Rows are points. Examples show where two turns around zero, p and q, send a point. Where does a point land after both, in the order given? Backwards means that the second turn is done in reverse. Each puzzle has new turns, and all numbers are rounded.

Turn p:
[4.2 0.0] => [ 4.1 -0.8]
[-1.7 -2.1] => [-2.1 -1.7]
[-1.3 -2.0] => [-1.7 -1.7]
[-1.1  4.0] => [-0.3  4.1]
Turn q:
[-2.2 -1.3] => [-2.5  0.3]
[0.6 0.8] => [1.0 0.3]
[ 1.4 -4.2] => [-1.4 -4.2]
[0.2 4.6] => [2.9 3.6]
Where do these land?
q, then p: [-4.1 -1.5] => [-3.9  2.0]
p, then q backwards: [ 2.8 -1.1] => [3.0 0.2]
p, then q: [1.3 2.6] => [2.8 0.8]

Turn p:
[ 2.9 -5.1  2.8  1.1] => [-2.2 -3.6  0.0  5.1]
[-3.2  0.0 -1.5  0.8] => [-0.6 -0.8 -1.1 -3.3]
[-1.1 -2.5 -2.2 -0.3] => [-0.4 -2.9  1.2 -1.6]
[ 0.1 -2.3  2.5  0.9] => [-2.4 -1.2 -1.0  2.1]
[ 1.0  4.7  0.6 -2.9] => [ 1.6  5.2  1.6 -0.1]
[ 0.3  5.2 -2.3  0.4] => [ 4.1  3.2 -0.8 -2.1]
Turn q:
[-1.6  3.0  2.6  0.5] => [2.3 0.2 3.6 0.1]
[-3.9 -3.0  0.1  1.0] => [-2.5 -3.5  1.3 -2.2]
[ 0.2  1.2 -1.4 -1.9] => [ 1.6  1.0 -1.4 -1.3]
[ 6.1 -0.8  1.1 -0.6] => [ 0.5  1.4 -3.2  5.2]
[-2.1 -4.6 -2.5 -0.9] => [-3.0 -3.1 -2.6 -2.7]
[1.2 4.2 0.1 1.9] => [1.1 4.0 2.3 0.8]
Where do these land?
q, then p: [ 0.8 -0.9  2.1 -3.3] => [ 1.8 -3.2  0.5  1.8]
p, then q backwards: [-0.5 -5.0 -4.6 -0.3] => [-5.4 -2.6  3.1 -1.1]
p, then q: [ 0.7  1.7 -5.1 -1.2] => [ 2.8 -0.4 -2.7  4.0]
q, then p: [-1.3  1.1  1.7  2.3] => [-2.2  1.3 -1.4  1.6]
q, then p: [-1.7  1.1  2.5 -0.7] => [-0.9 -0.4  0.2  3.1]
q, then p: [2.1 2.1 3.4 3.1] => [-0.2  1.3 -4.9  2.1]

Turn p:
[-2.1 -0.9 -0.3 -0.5 -0.8  1.4 -1.9 -2.9] => [ 1.2 -0.6  1.4 -0.1 -2.7  0.2  3.0 -0.2]
[-2.6  3.3 -1.5  0.8 -3.9 -0.7  2.1 -2.5] => [-1.1  3.0 -0.3 -1.5 -0.8  0.0  3.4  4.7]
[-3.6  0.3 -2.6 -0.7  4.0  1.6 -0.1 -1.0] => [-2.7 -1.8 -2.2 -1.9 -3.0  0.9  2.2 -2.5]
[-0.5 -3.2  0.5  3.2  1.7  4.5  2.4  0.7] => [-2.4  0.1 -0.6  5.0 -0.4  3.4  0.7 -2.6]
[ 2.6 -0.1  1.1  0.7 -1.6 -4.5 -3.3  4.7] => [ 2.7 -0.1 -0.7  0.9  3.0 -5.7 -3.7  0.4]
[ 3.6  1.5  2.7 -3.3 -0.8 -0.9 -2.0  4.7] => [ 2.6 -3.7  0.0 -0.1  2.8 -1.5 -5.1  2.1]
[ 3.7  3.1  4.1 -0.8  1.5 -2.6 -2.3  1.2] => [-0.5 -2.2  3.6 -1.7  2.7 -2.9 -4.4  0.7]
[-1.9 -2.4  0.1  0.0 -3.1 -2.5  4.0 -1.8] => [ 1.6  3.6 -0.5 -0.3  3.1  1.6  4.0  0.6]
[ 0.7 -1.5 -4.0  0.5  3.0  3.8  1.1 -3.1] => [-1.5  1.5 -0.6 -0.2 -4.7  4.1 -0.1 -3.1]
Turn q:
[ 1.3 -2.8  3.6 -1.0  5.0  2.1  0.1  0.5] => [ 2.8  0.4  1.9  1.9  4.2  0.7 -3.4 -2.9]
[ 1.3  0.2  0.2  2.2 -2.0 -0.5  2.9  3.7] => [ 1.8  3.6  0.6 -2.1 -3.1  0.8 -0.5  0.8]
[-2.5  0.1 -3.6  0.1  0.0 -1.6  1.9  2.0] => [-0.2  0.3  2.7 -1.5 -2.3 -3.1  1.9  0.9]
[ 1.5  0.8  2.3  2.0  3.7 -1.7  4.4  0.5] => [ 5.7 -0.1  2.1 -2.2  0.3  2.0  0.5 -1.7]
[ 0.5 -0.7 -1.8  0.5 -3.6 -0.3 -5.2 -5.2] => [-4.5 -3.7 -5.5  2.2 -1.4 -0.2  0.1 -0.5]
[-0.3  1.0 -1.9 -0.6 -0.9 -1.1 -4.7  0.8] => [-3.0 -0.7 -2.6 -1.6  0.9 -2.8 -0.7  1.3]
[-1.5  1.0  4.1 -2.0  1.9 -2.1  4.6  3.5] => [ 3.5  4.4  3.4 -1.9  2.8  1.0  3.0 -0.9]
[ 4.5 -0.7  1.5 -2.9  2.1  1.9  2.2 -1.9] => [-0.3 -1.2  2.5  0.0  1.8  4.9 -2.3 -2.6]
[-2.8  3.7 -3.1  2.0 -3.5  1.8 -2.0 -0.5] => [-1.9 -1.3 -2.1  0.8 -2.4 -1.4  1.4  5.9]
[-2.0 -2.7 -1.4 -0.2 -2.9  1.4 -4.3 -3.3] => [-4.0 -1.6 -3.2  4.4 -0.9 -2.0 -0.1 -0.4]
Where do these land?
p, then q: [ 1.6  1.2 -3.1 -1.5  1.2  0.7 -1.7  0.8] => [-4.2  0.2 -1.7  0.0 -0.6 -0.7 -0.5  0.0]
q, then p: [ 2.0 -2.0 -3.5  0.6  3.3 -2.0 -1.4 -0.9] => [ 4.4  0.5  2.2 -1.5  0.1 -0.8  2.2 -2.5]
q, then p: [-1.8 -0.7  0.1 -0.2  2.3 -2.4 -0.4  1.4] => [ 0.0  0.9  1.2 -3.0  2.0 -0.1 -0.7 -1.1]
q, then p: [ 6.8  3.2  0.6  2.6  1.5  2.9 -1.3  0.2] => [ 4.1 -4.4 -1.0  2.0 -5.0 -0.1 -2.9 -1.2]
q, then p: [ 2.1 -1.3  3.6  1.7 -8.8  1.5  2.8 -2.2] => [-2.8  2.3 -2.0  3.7 -5.5  2.3  0.9  6.9]
q, then p: [-0.6 -2.8  1.8  1.5 -2.1  0.4  1.5  5.1] => [-1.7  0.3  1.7 -2.1 -0.6 -2.6 -2.2  4.9]
p, then q: [-1.1 -2.9  2.2  1.8  0.5  1.4 -4.5  1.5] => [ 2.6 -0.6 -3.2  0.6 -3.2  0.4  0.6 -3.7]
p, then q: [-3.8  4.1 -2.0 -0.7 -0.8 -0.6  2.6 -4.2] => [-1.7  3.8  5.1 -0.2  0.7  0.8  3.1  2.6]
p, then q: [-3.0  1.3  1.9 -3.2 -0.9 -2.2  1.3  0.4] => [ 0.3  0.8  4.7 -0.9  1.2 -0.5 -0.8 -2.4]
p, then q: [-2.3 -0.2 -1.5 -2.7  4.1  0.4  1.1 -1.9] => [-3.2 -0.8  2.9  3.6 -0.1  1.4  1.4 -0.7]
